Each point is reached from the start by the listed moves, each made 0, 1 or 2 times, or once backwards (-1), plus a little noise. Say if it took an odd or an even number of moves. Then give how often each move was made.
In the rows, zero is written as 128.

Moves:
(1): [144 121 128 105 136 135]
(2): [155 170 112 102 147 141]
(3): [ 98 122 149 121 157 119]
Start: [136  93 118 135 133 113]
Points:
[195 126  97  61 166 139] => odd (2, 1, 0)
[161 147 126  21 249 144] => even (2, 2, 2)
[149 125 125  81 185 121] => odd (1, 1, 1)
[142  68 137  78 176 121] => odd (2, 0, 1)

Moves:
(1): [135 134 133 117 129 115 116 125 139 118 126 141 129 123]
(2): [127 133 120 129 133 131 128 136 124 146 115 139 137 137]
(3): [116 118 153 121 139 125 120 129 123 125 119 126 149 131]
(4): [122 121 139 127 125 109 117 126 126 149 129 121 132 121]
(5): [142 115 123 141 151 127 138 125 132 133 111 128 135 137]
(6): [144 127 127 130 134 135 126 124 112 129 133 133 129 135]
(7): [142 135 142 103 136 135 139 128 154 122 137 119 115 130]
(8): [134 120 130 131 136 133 118 156 127 118 131 121 119 133]
(9): [133 106 135 118 118 130 104 111 147 131 118 116 146 135]
(10): [129 112 119 114 137 123 128 121 120 126 108 109 140 125]
(11): [106 133 121 131 124 119 119 130 119 125 167 132 109 142]
(12): [122 111 133 123 123 128 134 116 125 127 109 141 113 116]
Start: [112 110 119 144 123 135 130 149 128 126 134 111 103 126]
Points:
[113  83 145 171 147 114 114 152 113 185  34 175 159 119] => even (1, 2, 1, 1, 1, 0, -1, 0, 0, -1, -1, 1)
[ 90  50 176 188 186 108  55 202 105 163 204  74 129 206] => odd (-1, 0, 2, 2, 2, 1, 0, 2, 1, -1, 2, -1)
[160  71 102 106 141 142  64 157 186  83 167 133  50 187] => odd (2, 1, -1, -1, 1, 1, 1, 2, 2, 0, 2, 1)
[124  80 241  77 136 134  58 192 169 133 175  72 108 136] => even (0, 0, 2, 2, -1, 1, 2, 2, 1, -1, 0, 0)
[ 58  86 182  60 139  68 103 130 169 132 175  87  65 118] => odd (1, 0, 1, 2, 0, -1, 2, 0, 0, 1, 2, 1)
[119 129 144 103 100 124  56 123 217  65 249 113  80 174] => odd (2, -1, 0, -1, 0, 0, 1, 0, 2, -1, 2, -1)
